Every row gives one point. The points of each table are mixes of a few directions, plus a little noise. How many directions does each table use, and how many do they share? Where both have some left over, give the other angles between the two spaces (their principal angles), to ten degrees, smallest first.

First (7 x 3):
35, -22, 35
-1, 18, 29
-44, 42, -17
-1, -11, -20
17, -1, 32
-42, 11, -65
33, -35, 7
Second (6 x 3):
-17, 4, -27
-12, 3, -19
-15, 4, -24
-13, 3, -21
59, -15, 95
-3, 1, -4
Directions: first 2, second 1, shared 1

First (10 x 8):
53, -14, -9, -6, 5, 40, 40, 23
-95, 94, 14, 4, 9, -15, -44, -36
49, -53, -7, -2, -6, 5, 21, 18
6, 15, -1, -3, 3, 20, 11, 7
41, -32, -5, 4, 14, -8, 24, -16
-2, 24, -1, -4, 1, 24, 8, 10
33, -43, -4, 3, 2, -14, 12, -5
-44, 35, 6, 0, -4, -6, -24, -5
-45, -2, 8, 7, -6, -47, -40, -23
3, -24, -1, -3, -19, 0, -9, 26
Second (9 x 8):
15, 37, -2, -2, 23, 31, 29, -13
0, 25, -1, -4, 2, 27, 9, 12
-6, 40, -1, -9, -5, 47, 10, 29
14, -33, 0, 11, 16, -43, 1, -40
25, 10, -2, 6, 33, -3, 28, -42
-26, -52, 4, 1, -39, -41, -45, 27
1, -54, 1, 10, -2, -58, -19, -27
-13, -32, 1, 2, -20, -27, -25, 11
-10, 58, -2, -13, -9, 67, 13, 44
Directions: first 3, second 2, shared 2

First (8 x 11):
-8, 5, 13, -4, 18, -17, -4, 2, -11, 1, 27
-24, 79, 31, -36, 91, 47, -7, 27, -21, 46, -70
41, -60, -53, 23, -24, -34, 11, -55, 16, -72, 29
19, -36, -39, 24, -59, 4, 3, -17, 21, -21, 2
-2, 22, 8, -19, 42, 14, 5, -2, -7, 3, -35
6, -49, 35, 1, -61, -28, 26, 9, 15, -5, 12
8, 43, 46, 21, 15, 4, -29, 54, 13, 29, -9
-40, -4, -39, -10, -23, 13, -5, -18, -26, 21, 44
Second (8 x 11):
-3, -13, 16, 14, 21, -21, -26, 59, 65, -23, 0
-20, -15, 12, 27, 32, -32, -18, 44, 5, -15, 9
-17, -39, 13, -30, -46, 21, 30, -80, -50, -14, 19
41, 55, -36, -28, -28, 44, 24, -51, -21, 47, -25
-29, -32, 39, 5, 47, -39, 5, -25, -38, -2, 15
33, 35, -17, -19, -13, 25, 6, -9, 30, 22, -20
29, 30, -25, -24, -37, 39, 14, -27, 9, 20, -15
-35, -23, -2, 54, 23, -37, -32, 87, 2, -36, 19
Directions: first 5, second 4, shared 0; angles 30, 30, 50, 60

First (8 x 18):
-16, -6, 23, 53, -59, -9, 46, 27, 41, 8, -43, -28, -34, 0, 13, 19, 6, 56
17, 7, -23, -50, 57, 9, -43, -26, -41, -8, 41, 25, 33, 1, -12, -17, -6, -54
6, 2, -7, -18, 19, 3, -15, -8, -14, -3, 14, 9, 11, 0, -5, -6, -2, -18
28, 11, -36, -82, 92, 13, -69, -41, -63, -12, 67, 42, 54, 1, -20, -30, -9, -86
-11, -5, 15, 34, -40, -6, 31, 18, 27, 4, -29, -17, -22, 0, 8, 12, 3, 37
12, 4, -15, -34, 38, 7, -29, -17, -26, -5, 28, 17, 22, 0, -7, -12, -4, -35
-7, -1, 9, 21, -22, -3, 17, 11, 15, 4, -17, -11, -13, 0, 4, 8, 1, 22
-25, -10, 33, 75, -84, -13, 65, 38, 59, 11, -61, -38, -49, -2, 19, 27, 9, 79
Second (10 x 18):
10, -14, 39, 53, 2, 6, -10, -27, -14, 2, 19, 7, 4, 9, 9, 46, -7, 3
-8, -5, 13, 22, 5, -4, 19, 11, 12, -5, -12, 1, -14, -7, 29, -2, 1, 31
-1, 59, -57, -18, -15, -24, -22, 35, 47, -17, -19, -19, 8, -31, 4, -12, 25, -30
-13, 16, 21, 26, -40, 1, 41, 29, 18, -9, -34, -12, -10, 0, 44, -1, 7, 31
3, 39, -48, -6, 12, -24, -32, 17, 39, -14, -3, -8, 4, -32, 1, -4, 18, -22
-9, 57, -20, 15, -48, -15, 12, 44, 45, -20, -39, -25, 2, -21, 37, 1, 24, -2
3, -70, 93, 68, 13, 28, 28, -47, -51, 15, 25, 22, -11, 36, 20, 44, -28, 47
7, -69, 14, -32, 61, 17, -11, -47, -51, 24, 43, 29, -6, 20, -45, -13, -27, 4
1, -78, -16, -73, 94, 9, -10, -35, -43, 26, 41, 36, -18, 11, -56, -57, -28, 13
4, 64, -38, -53, -86, 8, -14, 22, -1, -1, -21, -30, 39, 14, -40, 0, 16, -77
Directions: first 1, second 4, shared 0; angles 30

First (11 x 24):
10, 13, -6, -45, -38, -41, 30, -43, -11, 22, -6, 53, -14, -21, 15, 37, 1, 0, -23, -78, -2, -66, -23, 18
-15, -25, -15, 20, 32, 11, -2, 26, 5, -14, 16, -14, -2, 31, -12, -20, 10, -1, 12, 54, 15, 44, 6, -7
-28, 5, 21, -7, -20, 25, -7, 5, -20, 21, -26, 3, -3, -32, -10, 1, -14, 1, -10, -10, -38, -4, -19, 5
-38, 16, 14, -12, -26, 8, 8, -7, -28, 19, -18, 44, 4, -45, -12, 31, -13, -2, -16, -18, -35, -20, -37, -2
5, -40, 13, 4, 10, 33, -27, 45, 8, 7, -18, -85, -27, 29, -5, -70, -4, 13, 7, 23, -17, 42, 24, 25
25, -14, 7, -21, -19, -16, -1, 3, 9, 4, -16, -32, -21, 9, 15, -21, -4, 15, -8, -40, 2, -15, 15, 20
-35, -11, 29, 4, -34, -23, -5, 50, -1, -34, -52, -23, -2, -18, 6, -6, -34, 50, -8, 0, -11, 13, 7, -15
8, -2, -12, 15, 5, -42, 9, 11, 21, -45, 8, 3, 10, 20, 15, 11, -1, 21, 8, 13, 41, 4, 22, -23
38, 23, -21, 7, 33, 27, -2, -53, 5, 23, 48, 20, 14, 8, -4, 12, 30, -49, 15, 8, 12, -11, -2, 2
-21, -28, -50, -2, 57, 29, 22, -16, -15, 29, 61, 42, -15, 44, -33, -1, 45, -47, 6, 56, 14, 30, -30, 18
51, 58, 19, 35, -7, -7, -25, -27, 29, -36, 0, -11, 51, -28, 26, 24, -13, -3, 22, -4, 20, -19, 36, -42
Second (8 x 24):
12, 31, 13, 5, -9, 11, -8, -23, -3, 7, -2, 10, 17, -28, 3, 17, -5, -13, 2, -16, -12, -19, -2, -9
61, 54, 14, 18, 18, 62, -35, -60, 6, 39, 29, -16, 32, -24, 1, -1, 13, -56, 18, -7, -19, -16, 12, 1
16, -30, -19, 4, 35, 21, -6, 7, 10, 9, 26, -36, -18, 45, -8, -40, 22, -15, 10, 29, 11, 32, 15, 19
-52, -95, -38, -17, 19, -49, 32, 79, 3, -36, -4, -21, -55, 76, -10, -42, 7, 50, -9, 43, 34, 54, 2, 20
-52, -19, 3, -15, -33, -56, 29, 37, -10, -32, -35, 32, -11, -11, 2, 25, -22, 48, -19, -12, 6, -8, -18, -12
34, 57, 21, 11, -8, 33, -21, -49, -1, 24, 6, 9, 33, -44, 5, 22, -3, -33, 7, -24, -19, -31, 2, -11
-5, -11, -4, -2, 3, -6, 3, 10, 1, -4, 0, -3, -7, 9, -1, -4, 1, 6, -1, 6, 4, 6, 1, 3
-15, 14, 10, -4, -23, -17, 8, -1, -6, -8, -18, 23, 7, -25, 4, 24, -13, 14, -8, -17, -5, -17, -9, -11
Directions: first 5, second 2, shared 2

First (11 x 32):
-21, 8, 14, -28, 13, 40, 13, 24, 9, -3, -17, 15, 10, 26, 0, 6, 23, -48, 21, 21, 22, 23, 33, 5, -31, -23, 15, 34, -19, -6, -22, 23
13, -13, -11, 37, -6, -52, -18, -32, -10, -4, 29, -28, -14, -39, 0, -23, -53, 65, -22, -28, -45, -36, -50, -6, 40, 28, -29, -39, 27, 6, 31, -35
-50, -12, 24, 5, 40, -1, -8, -2, 4, -33, 30, -36, -2, -24, 1, -60, -90, 15, 18, -5, -65, -29, -34, 1, 1, -4, -38, 18, 10, -7, 11, -22
35, -6, -17, -1, -41, 3, -5, 10, 3, 22, -28, 24, -6, 16, 3, 53, 95, -25, -16, 7, 75, 22, 18, -17, 19, 2, 46, -22, -4, 4, -17, 5
-17, 18, 10, -14, 28, 14, 16, 0, -3, -6, 8, 1, 13, 7, -3, -22, -46, 1, 16, 3, -38, 2, 13, 22, -36, -10, -24, 28, -10, -2, 3, 18
4, 7, -3, 12, 10, -21, 1, -19, -9, -1, 18, -10, 1, -14, -3, -18, -49, 38, -5, -14, -42, -16, -14, 12, -2, 10, -28, -7, 8, 3, 19, -4
-37, -13, 19, -12, 16, 25, -4, 20, 13, -19, -2, -10, -1, 3, 3, -17, -4, -34, 19, 14, 6, 1, -2, -11, -1, -16, 6, 22, -4, -9, -15, -6
58, 8, -31, 29, -33, -49, -4, -33, -18, 27, 5, 7, -6, -14, -3, 25, 11, 58, -35, -25, -3, -10, -13, 6, 23, 30, -5, -48, 14, 13, 25, -6
6, -9, -3, 0, -15, 3, -6, 8, 5, 3, -10, 5, -5, 3, 2, 16, 37, -16, -4, 5, 32, 6, 2, -13, 14, -1, 20, -8, 0, -1, -9, -4
10, -2, -5, 0, -12, 0, -2, 3, 1, 6, -8, 6, -2, 4, 1, 15, 28, -7, -5, 2, 22, 6, 5, -6, 7, 1, 13, -6, -1, 1, -5, 1
-1, 15, 3, -28, 0, 37, 17, 21, 5, 9, -24, 27, 12, 32, 0, 25, 46, -46, 14, 20, 37, 31, 43, 8, -33, -19, 23, 26, -22, -3, -22, 31
Second (8 x 32):
16, 1, -11, 27, 1, -42, -8, -31, -13, 3, 25, -17, -6, -28, -3, -19, -54, 61, -17, -26, -49, -27, -32, 8, 16, 24, -33, -26, 18, 7, 29, -18
-64, -6, 33, -19, 47, 33, 2, 17, 11, -35, 13, -24, 6, -2, 1, -51, -64, -26, 34, 13, -43, -8, -6, 3, -23, -23, -24, 45, -6, -12, -9, -2
23, 2, -12, -4, -23, 6, 2, 7, 1, 15, -19, 20, 1, 14, 0, 34, 58, -17, -8, 6, 45, 18, 19, -4, 2, -1, 27, -8, -6, 2, -11, 10
21, 2, -11, 9, -14, -16, -2, -10, -6, 11, -1, 4, -3, -4, -1, 11, 10, 17, -13, -7, 5, -2, -3, 1, 9, 10, 2, -17, 5, 4, 8, -2
-52, -4, 27, -7, 44, 12, 0, 4, 6, -30, 22, -28, 3, -12, 0, -55, -81, 0, 25, 2, -58, -18, -18, 6, -13, -11, -34, 30, 2, -8, 4, -9
42, 4, -21, 4, -37, -8, 1, -1, -4, 25, -21, 25, -2, 14, 0, 47, 72, -5, -19, 0, 52, 18, 18, -6, 10, 8, 31, -24, -3, 7, -6, 10
-15, -2, 7, -1, 14, 1, -1, 0, 1, -10, 9, -10, 2, -6, 0, -18, -27, 2, 7, 0, -20, -7, -7, 2, -4, -2, -12, 8, 1, -2, 3, -4
30, 4, -13, -10, -33, 13, 4, 14, 3, 21, -29, 29, 0, 24, 2, 49, 87, -34, -8, 12, 67, 28, 30, -8, 2, -4, 41, -7, -12, 2, -19, 16
Directions: first 3, second 2, shared 2
